Every row gives one point. To make a cloud, some directions were put in groups of two or more. Within a group, all points are equally far from the middle, so they leave a hole (a ring in 2 directions, a hollow ball in 3). The other directions are filled evenly. Then the cloud was stretched, turned, moved and blurred a little. Count the holes, and give their numbers of directions, smallest first.

Cloud (22 x 3)
[[ 1.2 -2.0 -2.4]
 [-2.9 -3.8 -1.7]
 [-1.4 -1.6 -5.3]
 [ 0.3 -4.0  3.6]
 [-5.0  2.4  2.2]
 [-1.3 -4.9 -0.3]
 [-1.2 -0.2  0.3]
 [-0.1  0.0  0.9]
 [ 1.1 -2.5  2.9]
 [ 2.2 -0.7 -1.8]
 [ 3.2 -1.4  1.4]
 [ 3.7  3.5 -2.6]
 [-3.6  2.8 -1.1]
 [-1.1  0.9 -5.1]
 [-2.3 -5.5 -1.7]
 [-4.6 -3.4  1.7]
 [-3.7 -1.7 -1.3]
 [ 4.8 -3.6 -2.3]
 [-5.2  0.1  0.9]
 [ 0.7  2.8 -2.2]
 [-3.7  1.8 -3.6]
 [ 2.6 -1.3 -1.4]]
Holes: 0

Cloud (31 x 4)
[[ 1.3  1.3  6.6 -0.7]
 [-2.0 -3.7 -0.4  3.8]
 [-2.6  0.2 -2.0 -4.1]
 [-0.6  2.6  5.9 -0.4]
 [-0.4 -0.2  0.0  3.4]
 [ 1.6  0.9  5.0 -2.9]
 [-2.8 -0.8  2.8 -0.4]
 [ 1.2  1.6  4.3 -3.6]
 [-6.4  1.1 -2.5  2.1]
 [-4.0  0.0 -2.5  2.8]
 [ 4.4 -0.2  2.7 -2.9]
 [ 0.7 -1.6  0.5  4.0]
 [-5.4  3.1  2.7 -1.4]
 [ 0.5 -2.0 -4.1  0.5]
 [ 0.0  0.4  5.3  0.4]
 [ 0.4 -1.8 -4.1  0.7]
 [ 1.2 -4.6 -4.2 -0.7]
 [-1.0  1.3  3.9  1.9]
 [-4.8  0.3 -2.0  2.6]
 [ 0.6 -1.0  0.0 -3.4]
 [-2.2  0.6  3.8 -0.2]
 [-1.6 -3.9 -0.5 -2.6]
 [-3.6 -0.6 -2.6  3.0]
 [ 2.8  1.8 -0.6  0.9]
 [-1.9 -2.6  2.3  1.8]
 [-0.4  2.9 -0.1 -4.3]
 [ 1.5 -3.5 -2.7  3.5]
 [-3.0  4.0 -0.7  1.8]
 [ 2.9 -2.0 -2.0  2.4]
 [-7.5  0.7 -3.6  2.1]
 [-1.8  5.3 -1.0  0.8]]
Holes: 1 (2)

Cloud (28 x 4)
[[-1.2 -2.5  3.4  2.8]
 [ 1.7 -3.0 -0.3  3.7]
 [-1.6  3.2  4.0 -3.4]
 [-0.8 -3.5  4.6  4.4]
 [-3.9  2.7  4.5 -2.0]
 [-3.5 -2.9  2.6 -1.7]
 [-3.1  2.9  5.8 -0.2]
 [-0.9 -3.3  0.2  0.6]
 [-0.8  2.4  4.2  2.4]
 [ 1.7  0.4  1.7  0.5]
 [ 2.5  4.2  2.2  1.3]
 [-1.9  2.0  3.7 -3.2]
 [ 0.9  1.4  4.1 -1.6]
 [ 1.1 -2.4  1.2  3.7]
 [ 2.0  0.7  2.0  2.9]
 [ 0.6 -1.1  0.4 -2.6]
 [-3.0 -1.6  4.1 -1.2]
 [-2.6  3.4  6.3  1.4]
 [-3.6  0.7  5.7  2.4]
 [-4.2 -0.1  5.7  2.0]
 [-0.9 -2.6  2.8  0.1]
 [ 1.1  3.9 -0.9 -4.1]
 [ 1.2 -0.8  3.5  4.2]
 [-0.9  0.5 -2.4  0.6]
 [-1.4  2.8 -0.8 -4.3]
 [ 0.4  2.8  3.1  2.3]
 [ 1.3  3.7  4.5 -1.2]
 [-3.1 -0.6  2.8  1.8]]
Holes: 0
